Each row of a before or after table is a point. One or more steps were done to the points. Then noise was added and the rows were shuffled. The steps act on columns, c1 being the first. Write out the steps. A step turns or swaps two columns, mirrors them in a line or flattens them onto one, adds a multiple of one to another, or multiplies or shifts one. Angles are multiples of 10 degrees, from the lower column toward the higher: turns from -170 to 170, lines from 10 to 170 but not 90. Use the fewest steps. Two steps may share a column if one is a turn and the other turns, adds or multiplies; they go together, in the order done. Otherwise the lowest column goes first.

Before, 9 rows:
[[-5.9  7.2 -2.5]
 [-0.4  4.4 -0.3]
 [ 0.1  1.9 -2.6]
 [-1.9 -3.2  1.7]
 [ 8.0 -2.0 -1.5]
 [ 1.1  3.9  3.0]
 [ 0.7 -0.8 -6.3]
 [ 3.2  3.3  3.8]
 [ 1.1 -0.2 -4.2]]
After (9 x 3):
[[ 4.2 -0.7 -5.3]
 [-0.2  5.4 -0.3]
 [ 0.8  2.4 -1.9]
 [-0.5  4.7  2.9]
 [-4.0  9.4 -4.6]
 [ 8.1 -2.7  2.3]
 [-2.3 -4.7  0.9]
 [ 0.7  4.4  5.2]
 [ 2.5  0.8 -3.6]]
Steps: turn c1 and c3 by 30 degrees; multiply c2 by 1.3

Before:
[[-1.9  2.0 -4.8 -6.1 -1.6  8.8]
 [ 3.2  3.8 -3.6 -2.6 -0.9  4.6]
 [-2.6 -4.5  4.8  8.6  3.9  3.9]
 [ 0.1  2.4  2.7 -2.0 -1.8 -1.1]
 [-0.9  0.4  3.3 -1.9 -2.4  0.2]
 [-1.3  1.3  0.0  2.2 -5.8  0.1]
 [-4.8 -3.4  0.7  7.1  3.5 -2.3]
 [ 2.7 -3.3 -6.1 -4.5 -4.9  1.6]]
After (8 x 6):
[[ 7.8  1.3 -4.1  2.6 -0.2  1.0]
 [ 2.3 -1.5  0.2 -0.1  5.4  0.3]
 [ 7.7 -5.8 -6.0  5.8  2.6 -4.5]
 [ 1.9 -1.4 -4.7  5.7 -0.9  2.9]
 [-1.3 -5.8  0.5 -8.3 -0.2 -0.7]
 [ 3.6 -1.4  2.2  0.8  0.4  2.0]
 [ 2.1 -2.9  3.5  1.9  2.0  3.1]
 [ 0.7 -7.7  4.3 -9.7 -1.1  8.8]]
Steps: shift c1 by 4.0; shift c2 by -3.0; add 1 times c3 to c6; turn c4 and c5 by 160 degrees

Before:
[[ 0.2 -5.4  1.1 -6.6  0.4  2.3  3.8 -0.1 -2.8  3.0  0.2]
 [-5.0 -1.9 -0.9 -3.4 -5.1 -1.8  0.1 -6.5  3.1 -5.1 -5.2]
 [ 1.7  3.6  2.2 -2.0 -6.4 -0.7  4.8 -0.9  0.5  4.3 -0.1]
 [ 5.1 -3.0  4.4 -1.5 -5.6 -1.1  6.1  3.1 -3.5 -0.9 -1.1]
 [ 4.1 -1.9 -2.4 -8.5  3.1 -0.8 -0.5  4.6 -6.2 -3.7  0.6]
 [-1.1 -1.8  0.7  0.4  0.3 -0.5 -0.7  0.5  4.7 -2.2 -5.4]
 [ 5.9 -4.2 -2.7 -8.6  4.3  7.0  0.4  0.7 -3.6 -5.0  4.2]
 [-2.0 -0.8 -8.8 -0.5 -0.8 -1.5  6.8 -9.2  3.5  0.2 -3.7]
 [-1.1  1.5  2.3  5.7 -2.7 -5.6  2.0 -7.7  0.7  1.8 -3.2]
 [ 0.6 -2.5  0.5 -0.9 -6.6  2.7  1.7  4.2 -5.5  1.1  0.8]]
After, 10 rows:
[[ 5.1  0.3 -3.0  6.1 -2.1  0.2  4.9 -0.3 -1.9  0.4 -5.9]
 [ 3.0 -3.6  8.7  3.7  3.0 -0.5  5.9 -9.9  2.2 -3.2 -0.9]
 [ 0.3 -4.6 -0.9  3.0  6.5 -0.7 -2.3 -6.7 -1.3 -4.5 -1.4]
 [ 4.0 -3.2 -0.3 -6.1  3.0 -2.5  2.5 -7.8 -1.0  0.4  1.7]
 [11.0  3.7 -0.2  9.8 -5.7  2.5 -1.9  0.9 -0.1 -4.7 -3.4]
 [ 7.5 -0.2 -2.6  1.2  5.2  0.0  6.6 -0.7 -4.9  1.6  3.3]
 [10.3 -1.7 -4.2  0.5  2.2 -0.9  4.6  3.3 -6.2 -3.9 -3.1]
 [ 8.7  1.0 -0.4  8.8 -6.8 -0.7 -3.1  3.9 -3.2 -3.2 -1.8]
 [ 4.2 -5.3 -0.3 -1.0  2.9  0.0 -1.1  0.5  4.0 -1.2 -1.4]
 [ 5.9  0.8 -0.4  0.8  1.8  1.2  1.6  4.3 -8.2  0.0 -2.7]]
Steps: shift c1 by 5.0; swap c2 and c11; turn c3 and c4 by -160 degrees; mirror c5 and c9 in the line at 70 degrees; multiply c6 by 0.4; turn c7 and c10 by -30 degrees

Before, 10 rows:
[[  1.4   0.0   0.8   1.1  -4.1   1.9  -1.0  -1.3  -5.3  -4.4  -4.7  -3.5
    1.7  -2.7  -2.9  -1.4   0.7   1.7]
 [  1.8  -3.4  -7.6   3.0  -2.6   0.7  -1.5   1.6  -2.4   3.3  -3.0   2.0
   -2.8   0.3  -4.8  -6.9  -4.6   7.7]
 [  6.8 -10.7  -0.2  -2.4  -1.9   1.4  -0.3   1.3  -4.2   2.9   2.0   4.1
    0.7   1.2  -0.9  -1.0   7.0  -0.7]
 [ -1.4   1.6  -1.1  -3.7  -1.5  -3.0   9.1   6.4  -0.4  -3.8  -4.1  -2.8
   -3.1  -2.3   1.6   6.4  -1.2  -2.4]
 [ -2.2  -1.4   4.0   2.5   2.6   7.9   4.6   1.1  -5.5   4.6  -0.2  -5.5
   -0.8  -2.4   1.0   0.3  -1.4  -6.9]
 [ -8.3   4.2  -4.8  -1.1   2.2  -0.5  -4.2  -1.5  -0.2  -3.3   4.0  -0.4
    3.3  -5.9   0.0  -4.3   3.2   1.2]
 [  4.7  -2.8   1.6  -5.2   6.5  -3.9   5.4  -0.5   3.6   0.4   3.5  -1.7
   -0.6  -2.8  -0.1   6.6   4.7   1.3]
 [ -1.0  -1.9  -5.2  -6.4  -0.3  -0.6  -8.2  -0.2  -1.2   6.8  -3.1   5.6
    2.3   4.5   0.3  -2.2  -2.1   3.0]
 [ -3.0   3.6   1.6   4.3  -3.4  -0.2   5.0   0.5   0.8  -2.3  -0.5  -0.5
   -2.2  -7.8   2.1  -0.4   0.5  -0.2]
 [ -0.7   8.0  -1.4   2.3  -0.3  -6.4   3.0   0.4  -3.8   0.4   1.5  -0.4
   -4.6   2.0  -9.2   4.1   3.1   3.5]]
After, 10 rows:
[[ -0.5   2.1   1.3  -3.2  -1.4   3.7   9.0  12.5   0.1   4.9  -4.4  -2.3
   -2.5  -1.9  -0.2  -6.2  -1.3  -2.3]
 [  0.4   4.1   9.9  -1.3   1.7   0.4  -4.1  -2.6   0.4   2.2   4.2   0.0
    4.4  -5.6  -0.2   4.5   3.4   1.5]
 [  2.5   3.6   2.3   2.6  -4.1   0.3   5.4   0.5   0.7   3.2  -0.3  -0.7
   -0.9  -7.6   3.6   0.5   0.2   0.0]
 [ -0.5   8.1   1.3   7.1   0.3   1.8   3.3   0.7  -3.7   1.3   1.7  -6.2
   -4.5   2.3  -5.5  -4.1   3.6   4.1]
 [  0.1   0.3  -1.6   3.1  -4.8   2.9  -0.9  -3.2  -5.3   3.8  -4.3   2.6
    3.2  -2.8   0.2   1.3   0.9   1.7]
 [ -7.6  -3.0   2.1   4.9  -3.0  -2.5  -2.0   2.9  -2.1  -1.7  -3.5   0.2
   -3.5   0.4  -1.6   6.8  -4.7   7.0]
 [ -3.3  -2.0   4.2  -5.4  -1.0  -5.4  -7.9   0.1  -1.2  -7.5  -3.0  -1.4
    0.1   3.8  -1.9   2.6  -2.1   3.3]
 [  4.2  -1.5  -0.3   1.5   1.9   4.1   4.6   1.8  -5.5  -3.6  -0.2   8.7
   -2.7  -2.8   5.0  -0.2  -1.5  -7.0]
 [ -0.7  -2.9  -4.4  -4.9   6.7   2.5   5.3  -0.8   3.8  -1.1   3.3  -3.1
   -0.5  -2.8  -5.1  -6.8   5.5   0.6]
 [ -4.1 -11.0  -6.0  -1.8  -2.3  -4.0   0.3   2.5  -4.0  -3.9   2.4   0.2
   -0.5   0.9   0.5   0.8   7.4  -0.4]]
Steps: turn c1 and c3 by -120 degrees; turn c4 and c15 by 30 degrees; add -0.5 times c9 to c15; turn c6 and c12 by 100 degrees; multiply c8 by 2; mirror c10 and c13 in the line at 100 degrees; multiply c16 by -1

Before, 9 rows:
[[ -1.6   3.8 -10.2  -4.3  -0.8   7.6   1.4   4.6  -4.8   4.5   2.5   4.7
    3.1  -6.5  -2.7  -4.0   0.0   1.9   4.1   1.4  -6.3   4.9   0.4   1.2
   -2.3   0.3  -0.3   6.0   6.3   5.8  -6.8  -2.6]
 [  0.1  -3.0  -1.3   6.3   1.8   1.5  -5.5  -2.7  -3.2   3.5  -4.5  -2.4
   -5.5  -1.1   3.3   7.8  -3.4   1.9  -5.5  -3.3   1.3   1.9   1.9   0.6
    2.5   0.8   4.5  -2.7  -0.4  -4.2   2.5  -1.9]
 [  8.3   0.0  -6.0   6.7   5.8  -0.2   4.0   0.4   1.9  -6.3   6.2  -5.0
    5.8  -3.4  -1.1   3.0  -6.9   0.7  -2.7  -4.8   1.1  -1.7   9.3  -5.2
    0.0  -4.1   3.7   4.3   1.3   2.1   3.2  -5.2]
 [  1.4   0.3  -2.3  -2.8   5.4  -4.0   2.8   5.7   0.7   1.8  -1.7   2.3
    6.6   3.3   3.4   0.2   2.6   1.8   0.9   1.7  -5.7  -0.1  -0.5   0.0
   -2.4  -7.0  -6.3   1.7   7.4  -2.4  -6.3  -1.0]
 [  1.6   0.1  -3.0   4.3  -2.0   2.7  -6.0  -5.5   4.5   2.5  -0.6  -5.3
    0.8   3.2  -4.0  -3.6   2.3   2.1   2.9   1.3  -2.8   5.2   4.1  -2.3
   -6.3  -0.7   1.9   0.0   1.7  -1.0   2.9  -3.4]
 [  6.9  -4.8  -3.9   3.3   4.3  -4.1  -2.3   0.7  -3.4   2.4   1.8  -3.1
    2.5  -1.9   7.4   3.6  -5.2  -0.7  -1.3   2.6  -1.5  -2.3   1.9  -4.1
   -1.0   3.6  -0.9   7.4   0.7  -2.0  -4.4  -5.5]
 [  0.1  -4.3  -4.3   4.7  -2.8   6.5   0.9   1.2   4.0   4.0   2.5   1.9
   -0.4   1.9   2.4   5.3  -7.6   0.2   0.8  -9.2  -7.0  -1.1   1.6   1.9
   -3.9  -2.9  -0.3   1.5  -2.8   3.5   4.5   4.8]
 [ -3.6  -0.3  -5.7  -1.9  -1.2   1.8   4.2   0.6   3.5   5.2  -1.0   1.2
    0.8   4.4   2.1  -0.9  -0.9  -1.2  -1.5  -0.7   5.2  -2.4  -2.0   0.2
   -1.3  -0.8  -7.9  -1.9  -0.3  -1.2   2.4  -4.3]
 [  2.6  -1.6  -9.3  -3.1   1.5  -2.7  -0.2  -5.4   5.7  -1.6  -5.1  -1.4
   -1.7   3.5   6.9   1.8   4.1  -2.1  -5.3  -1.5   2.6   0.9  -0.7   4.0
   -3.9   1.8  -6.3   2.5  -3.0  -5.3  -0.8  -1.7]]
After (9 x 32):
[[  8.3   0.1  -6.0   6.8   5.8  -0.2   4.1   0.2   2.0  -6.0   6.4  -4.7
    0.6  -3.4   2.0   3.2  -7.0   0.6  -6.5  -4.9   1.0   0.8   9.1  -5.2
   -0.1  -4.1  -5.4   4.5   1.4   2.1   3.1  -1.6]
 [  1.3   0.9  -2.2  -2.8   5.3  -0.2   2.8   5.7   0.9   1.6  -1.9   2.2
    4.2   3.3  -0.7   0.2   2.6   1.8  -5.3   1.8  -5.6  -3.3  -0.7  -0.1
   -2.3  -6.8   4.5   1.6   7.3  -2.4  -6.5   5.0]
 [ -0.1  -3.2  -1.3   6.3   1.7   0.6  -5.5  -2.5  -3.3   3.4  -4.7  -2.4
   -7.5  -1.2  -2.2   7.7  -3.6   1.9   1.9  -3.2   1.3  -3.1   2.0   0.5
    2.5   0.8  -3.5  -2.9  -0.5  -4.2   2.4  -3.5]
 [  2.6  -1.2  -9.3  -3.3   1.6   0.4  -0.2  -5.4   5.8  -1.7  -5.0  -1.4
   -5.5   3.5  -2.1   1.9   4.1  -2.0  -1.1  -1.4   2.7  -6.3  -0.6   3.6
   -4.0   1.8  -0.9   2.5  -3.0  -5.4  -1.0   7.0]
 [ -1.4   2.4 -10.2  -4.3  -0.8  -0.5   1.4   4.6  -4.8   4.6   2.7   4.5
    5.1  -6.5  -4.3  -3.9   0.1   1.8  -0.7   1.4  -6.2   3.5   0.3   0.9
   -2.3   0.1   0.6   5.8   6.2   5.7  -6.8   0.2]
 [ -3.6  -0.8  -5.7  -1.8  -1.4   0.3   4.4   0.4   3.3   5.2  -1.1   1.1
   -0.8   4.6   1.9  -0.7  -1.0  -1.1  -1.4  -0.8   5.2  -2.5  -1.9   0.2
   -1.3  -0.7  -1.6  -1.9  -0.2  -1.2   2.5   8.8]
 [  1.9  -0.3  -3.2   4.2  -1.9   0.0  -6.0  -5.5   4.4   2.6  -0.8  -5.4
    3.0   3.3  -4.5  -3.7   2.2   2.1   0.8   1.4  -2.7   5.0   4.1  -2.3
   -6.5  -0.7  -3.0   0.0   1.8  -0.8   3.0  -0.7]
 [  6.9  -3.8  -3.8   3.2   4.1   0.8  -2.4   0.7  -3.5   2.2   1.8  -3.2
    0.0  -2.1   1.0   3.8  -5.2  -0.9  -2.9   2.6  -1.6  -7.8   1.9  -4.1
   -1.0   3.5  -4.6   7.3   0.6  -2.2  -4.3   2.6]
 [  0.2  -5.3  -4.3   4.6  -2.6   1.1   0.8   1.1   4.1   4.1   2.5   1.7
    0.5   2.0   0.6   5.3  -7.6   0.1   0.9  -9.1  -7.0  -2.4   1.8   1.8
   -4.0  -2.8   3.4   1.5  -2.9   3.5   4.4  -0.8]]
Steps: flatten c2 and c6 onto the line at 170 degrees; turn c13 and c19 by -60 degrees; mirror c15 and c22 in the line at 130 degrees; add 0.5 times c29 to c32; turn c27 and c32 by -110 degrees
